Each row of a before or after table is a point. One or more steps were done to the points. Then noise was added and the rows were shuffled. The steps act on how far a point lies along the listed directions, d1 being the first. Write out the steps. A step turns or swaps two directions, mirrors them in a line or flattens them onto one, adds a multiple of one to another, or multiplies one. Angles are multiples of 10 degrees, from the lower direction toward the higher: turns from -170 to 170, lines from 10 to 170 but not 90. Use the fewest steps. Two steps may share a direction if one is a turn and the other turns, adds or multiplies; they go together, in the order done. Otherwise the lowest direction goes first.

Directions:
(1): [  9 -38]
(2): [-38  -9]
Before, 13 rows:
[[-25 -29]
 [  8 -38]
 [-10  -4]
 [-14  20]
 [ 22  20]
 [ 10  22]
 [ 13  17]
 [ -2 -17]
 [-17   8]
 [  0 -16]
 [ -1   7]
 [-16  11]
 [  7   2]]
After (13 x 2):
[[-13  34]
 [ -1  35]
 [ -4  -5]
 [  7 -39]
 [ 22 -94]
 [  2  38]
 [-13  27]
 [  7 -39]
 [  3   1]
 [ -5  48]
 [ -4  18]
 [-16  55]
 [  1 -58]]
Steps: multiply d1 by 2.5; multiply d2 by 0.4

Directions:
(1): [-28 -15  -5  44]
(2): [-42  29  10 -16]
(3): [ 9  0 53 12]
Before, 13 rows:
[[ 44  -7 -62 -35]
 [-17  27  26   5]
 [ -3  23   7 -10]
 [ -8  24  -8 -30]
 [-23  16  33  12]
 [-34   5 -34 -20]
 [ 66 -36 -15  23]
 [ 58 -26 -52 -15]
 [-24  -4  30 -39]
 [ 26 -12 -34  -4]
 [  3  -3 -37 -24]
 [ -1  -6 -36   1]
 [  8  12  33  -4]]
After:
[[  9 -18   8  35]
 [ 19 -45  26  -3]
 [-60  46  17 -18]
 [ 22   5  27  -6]
 [-27 -14  -7  29]
 [ 41  -3   0 -16]
 [-41  11  -5  14]
 [-66   3   7  53]
 [-25   0 -23  15]
 [ 20  -2   9  17]
 [ 41   2   4   1]
 [-76  21   9  25]
 [ -3 -34 -29  26]]
Steps: mirror d1 and d3 in the line at 120 degrees; multiply d2 by -1

Directions:
(1): [  6 -23  23 -30 -17  28 -28  30 -44]
(2): [ 52  21 -16 -41   3  13  36 -11  -8]
(3): [ 30 -30 -37  21   8 -35 -19 -12 -36]
(4): [-10   3  40   0  33   5   1 -56 -29]
(5): [ 31  14  -1  48  22  50 -14  10   3]
Before (13 x 9):
[[-25 -46   5 -31 -18 -24 -12  28   5]
 [-56  -6   6 -23   6 -54  22 -39  10]
 [ 36  -9 -20  -5 -26  -9 -15  33 -22]
 [-41 -20  48 -31   6  16   5 -38   4]
 [-17 -23  -6  42   0 -18 -42  -4 -24]
 [ 49 -40  -7 -33  16  17  -7  -6 -56]
 [ 46 -13 -59 -47 -46 -21  41  46  28]
 [ 10  -5 -10  31  10  21 -12 -14  -8]
 [-26  12  14  -6  12 -37   3 -44  19]
 [-20   9 -40  54 -12 -40  17  26  67]
 [-11  -4 -34  34   1 -16 -29   2   1]
 [-42  13   0  14   5 -31  18  -7  44]
 [-11 -24 -14  19 -21   0 -28  42 -13]]
After:
[[-13 -10  -2  19 -23  19 -21  46  -1]
 [ 61   1 -24 -53 -36  25  23  58 -17]
 [  3 -55 -20  16   1 -21 -30  25  -9]
 [ -1  16 -11  48 -13   0 -13  31  31]
 [ 39 -13 -77  33 -21 -28  24  32  55]
 [ 39 -29 -24 -16  23 -14  -4 -27 -67]
 [-18 -46  17 -16   9 -20 -12 -51 -30]
 [ -9  15  19  -4  -1  40   2  -2  10]
 [ 13  12  -8  -3  -8  42 -24  25 -11]
 [  5  -2  25  13  -5  46 -32  18 -30]
 [ 33 -11 -15 -51  -4  -7   9  11 -41]
 [-21  -8   3  67  38  14  -5 -20  38]
 [ 36  -5   0 -25  14  -6 -13 -33 -39]]
Steps: mirror d1 and d2 in the line at 130 degrees; turn d3 and d5 by 90 degrees
